Each row of a before or after table is a point. The points were changed in one or more steps. Then noise was added and the rows were shuffled. The steps act on how far a point lies along the listed directions, d1 being the first. Name the steps. A step turns or swaps two directions, mirrors them in a line or flattens them onto one, adds a multiple of one to another, or multiplies one. Angles are multiples of 10 degrees, from the lower direction toward the higher: turns from -170 to 170, lines from 10 to 170 but not 90. Use the fewest steps. Two steps may share a direction if one is a turn and the other turns, adds or multiplies; they go together, in the order done. Otherwise the lowest direction goes first.

Directions:
(1): [39 -7]
(2): [ -7 -39]
Before (8 x 2):
[[ 32 -13]
 [ -9   7]
 [-34 -22]
 [-14  11]
 [  1  -1]
 [ 24 -15]
 [-12  11]
 [ 30 -21]]
After (8 x 2):
[[ 21 -58]
 [-38 -25]
 [ 16  15]
 [-30 -17]
 [ -3  -3]
 [ 11   9]
 [-37  -8]
 [ 19  14]]
Steps: multiply d1 by -1; multiply d2 by 2

Directions:
(1): [-34  39  18 -12]
(2): [24  8 43 25]
(3): [-13  14 -23  47]
(4): [-35 -37  20  11]
Before:
[[-18  13 -12  -2]
 [ 15  -5   2 -16]
 [  4  17  -1  -3]
 [ 49  -1 -20  -1]
 [ 31   6  -2  13]
 [  4 -29 -15 -19]
 [ 31   0  -1  -1]
 [ 12 -21 -13 -38]
 [  5 -19  -8  10]
 [ -1   5   8 -13]
 [ 12   5 -24  13]
 [ 13  -5  -3  -5]
 [ 45   3 -26  10]
 [ -9  16   0 -12]]
After (14 x 4):
[[ -7  10   9  -7]
 [ 14 -27 -17   7]
 [ 30 -17  10  15]
 [ 60 -26   5  24]
 [ 17 -10  -1   4]
 [-12  27  -3  -8]
 [-11  26  11 -10]
 [ 26  -2  -7  16]
 [ 33  -8 -19 -13]
 [ 27 -20 -29 -10]
 [ 16  -8   3  -2]
 [  0  19  15   2]
 [ 24 -19  12  22]
 [ 59 -24   1  28]]
Steps: multiply d1 by 1.6; turn d2 and d4 by 60 degrees; multiply d3 by 0.4

Directions:
(1): [-12 -38   2  49 -10 -12 -25  36]
(2): [-13  -7  20 -30  22  45  -5  46]
Before (10 x 8):
[[  9   8  -6  -2 -10   4  14 -14]
 [  2  14  -6 -34  11  21  12   2]
 [ 11   3  -6   8   4 -12  -6 -14]
 [  0  -1   7 -18  12  20   4  12]
 [  8  21 -14   2  -8 -18  15 -25]
 [  3  11  -1 -22   2   1   5 -15]
 [ -2  -1  -1  -1  14   2  -2   2]
 [ 12  23   6 -24  11   9  10 -23]
 [-16 -26  18   9  18   9 -25  59]
 [ -8  12  22 -55  27  53  14  29]]
After, 10 rows:
[[ -5  14   4 -24  12  23  10  20]
 [ -8 -11   8  -6   3  11 -10  21]
 [  2  -1   4  -6  -1  20   9  12]
 [ -9 -21  -5  16  -1   6 -11  34]
 [ -2  -3  -4   6  11  -5  -6  -1]
 [ 10  -1 -14  34 -14 -56  -6 -29]
 [  7   8   1 -12  16   9  -4  -2]
 [ -5 -12  17   4  13  19 -14  30]
 [-15 -45   5  59 -16 -17 -22  40]
 [ -2 -19  -1  22  -5  -7  -8   9]]
Steps: turn d1 and d2 by -120 degrees

Directions:
(1): [-14 -60 -30   6  14 -11   6  16   2  18 -19]
(2): [ 32  18 -15   0   1 -36  -6 -23  29  37 -18]
Before, 10 rows:
[[ 13   9  -1   1   3 -10  -1  -5   5   6  -6]
 [  9   0 -10   2   1  -8  -3 -10   7  13  -7]
 [ 10  10  -1  -6  -1  -3  -4  -7   8   9   2]
 [  7  13   4  -1   1  -1  -2  -4   9  -4  -1]
 [ 12   7  -5   6   4  -5  -5  -8   5  11   2]
 [ 16  27   4  -3   2 -12  -4 -12   4   3  -1]
 [ 11  30  14  -4  -2  -5   0 -11  10   3   1]
 [-18  -8   8   1   2  26   2  15 -18 -22  18]
 [  3  13   8   1  -4   9   8   0  -5  -9   7]
 [  5   2  -4   4   3 -15  -8  -4   7  18 -14]]
After (10 x 11):
[[ -4  10  12   1  -4  17  10   4 -10 -17   9]
 [ 20  16  -6  -6   0 -15  -6 -16  19  20  -3]
 [ 32  36  -2  -2   3 -29  -7 -24  17  21  -9]
 [ 25  12 -10   7   4 -20  -7 -18  17  25  -6]
 [ 13  15   1   0  -1  -6  -3  -8  13   2  -5]
 [ 25  16  -6   1   4 -24  -4 -14  16  19 -15]
 [ 21  11 -13   4   3 -34 -11 -17  22  38 -23]
 [-50 -25  23   0   1  61   7  36 -46 -57  35]
 [ 23   8 -17   2   0 -25  -5 -21  20  30 -15]
 [ 24  36   7  -5  -2 -17  -2 -19  20  17  -5]]
Steps: multiply d2 by 2.5

Directions:
(1): [ 15 -29  38  15  13   8 -57  24  -1 -21  43   0  -1 -33]
(2): [ 13  10 -50 -38 -25  11   3 -26   2 -16  36  -6  17 -51]
(3): [ -9 -37  -3 -10  23  14   6 -38   4 -10   3 -57 -54   7]
(4): [-18  26 -27   7  37 -37 -29 -17  11 -60  -9  22 -11   9]
(5): [ 21 -44   8   1 -16 -14  32  -3 -40 -34 -32  38 -19 -28]
Before, 8 rows:
[[ -9 -12   6  22   4 -10   9 -13  -8 -14 -29   6 -23  22]
 [ -5  -4  21  26  19 -17 -11   6   5 -20 -18  18  -6  19]
 [-11 -12  33  31  21 -20  -3  11 -10 -20 -30   5 -27  12]
 [  1  17   5  -2  16 -12 -15 -15   2 -25 -25  11 -13  13]
 [ 18 -17   0 -24 -19  19   6  -8  -9  13  21 -20   6 -28]
 [ -5 -21  -8 -18 -11  17  -4 -26  11  10  34 -48  -5 -14]
 [  2 -12   1   2   9  18 -14  -8   1   3  15 -21   2  -5]
 [ 27 -50   9   2   7   2  -8  -9 -23 -34  11   7 -30 -26]]
After, 8 rows:
[[ 22 -15   3 -22 -20  17   5  -1 -13  14  26 -14  12 -31]
 [  4  18  10   4  12 -12 -19  -1   0 -24 -20  22  -4   8]
 [ -1 -12  51  42  17 -17 -26  34 -11 -22 -10  21  -9  -4]
 [  1   9  -5   6  -6  15  -1   4   1  15   2   0  24  -3]
 [ -1 -10  29  30  23 -16 -23   8   7 -23  -8  19  -7  13]
 [ 46 -56  48  18  -4   0 -54  36 -25 -38  46  45   6 -59]
 [  1  -9  25  29  -2 -12 -14  14  -8 -16 -14  27   2  10]
 [  0  18 -15 -16 -39  10  17   2   6  36  18  -1  39  -8]]
Steps: add 1.5 times d5 to d1; mirror d3 and d4 in the line at 100 degrees
